Each row of a before or after table is a point. The points were changed in one or more steps. Then noise was added and the rows were shuffled. The steps act on columns, c1 being the first. Name the steps. A step turns or swaps two columns, mirrors them in a line or flattens them onto one, adds a multiple of one to another, or multiplies or shifts one. Angles are multiples of 10 degrees, from the lower column toward the higher: turns from -170 to 170, lines from 10 to 170 but not 90. Use the fewest steps. Two steps may share a column if one is a turn and the other turns, adds or multiplies; they go together, in the order done. Otherwise the lowest column goes first.
In the rows, 128 means zero.

Before (12 x 2):
[[110 110]
 [ 99 119]
 [161 153]
 [150  94]
 [163 118]
 [ 75 107]
 [ 91  95]
 [ 82 122]
 [120  98]
 [156  81]
 [140 138]
 [107  89]]
After (12 x 2):
[[166 127]
 [122  97]
 [163  88]
 [140 136]
 [ 98  87]
 [158 156]
 [150 101]
 [ 82 114]
 [109 108]
 [ 81  99]
 [112  87]
 [102 113]]
Steps: turn c1 and c2 by 10 degrees

Before (14 x 6):
[[141 140 108 120 153 117]
 [148 107 108 118 150  85]
 [144 114 121 104 143 100]
 [148 170 163  93 137 132]
 [172 196 153  86 116 164]
 [ 96 128 128  86 111 181]
 [120 111 115 113 102 175]
 [114 131  96  99  98 145]
 [ 72 101  95  71  69 163]
 [125 166 161 107 127 144]
 [155 110 128 121 141 133]
 [127 138 125 143 122 102]
 [ 78 155  90 103  95 169]
 [138 185 159 108 162 183]]
After (14 x 6):
[[107 102  60 184  70 161]
 [143 141 135 150 153 117]
 [124 110 113 141  99 180]
 [145 183 103  97 160 186]
 [152 107 131 121 139 133]
 [131 130 107 167 100 148]
 [150 114 117 141 144 104]
 [149 107 139 143 147  88]
 [140 163 100 107 124 145]
 [191 196 104 103 117 166]
 [ 93 153  95 185  93 168]
 [119 125  84 149 104 184]
 [164 171 100 101 141 131]
 [116 140 142 125 124 102]]
Steps: turn c1 and c4 by 30 degrees; turn c3 and c4 by -110 degrees

Before (12 x 11):
[[162 161 138 123 169 126 127 151 123 116 135]
 [184 145 107 137  83 119  97 156  60 154 123]
 [ 32 182 155 152 144 122 102 144  78 143  71]
 [121  89 172 106  86  85 123 114 111 128 191]
 [135 101 172  93  93 153 116 178 144 136 136]
 [131 139 140  89  78  86 115 128 103 149 123]
 [ 96 135  71 122 113 141 133  87 107 108  93]
 [153 116 164 111  91 146 119  96 140 150 106]
 [130 112 133  95 134 125  79 143 112 122 131]
 [176 108 113 155  80  61 128 121  96 149 111]
 [160 146  86 105 140 150  96 153 129 171 145]
 [130 149 133 128  79 118  97 108 149 129 122]]
After (12 x 11):
[[102 125 133 134 100 142 101  86 134 141 192]
 [149 126 113 169  80  87 145 127 135 156 122]
 [128 149 130 158 135 125 142 142 174 142 124]
 [147 108 122 131  79 116 154 109 150 108 125]
 [196 105 135 120 102 119 143 157 155 202 148]
 [144  96 126 136 179 126 118 148 137 132 114]
 [164 144  89 141 103 145 151  98 118 121 113]
 [190 145 124  96  98  59 135 121 120 167 151]
 [134 171 147 144  86  88 128 114 131 145  55]
 [151 111 170 153 149 152 178 152 136 141 151]
 [147 159 105 154  98 154 142 180 131 116  90]
 [ 32  69  66 114 104 120 137 142 152 178 143]]
Steps: turn c1 and c5 by 20 degrees; turn c2 and c4 by 170 degrees; turn c3 and c11 by -130 degrees; turn c9 and c10 by -70 degrees; turn c7 and c9 by -120 degrees
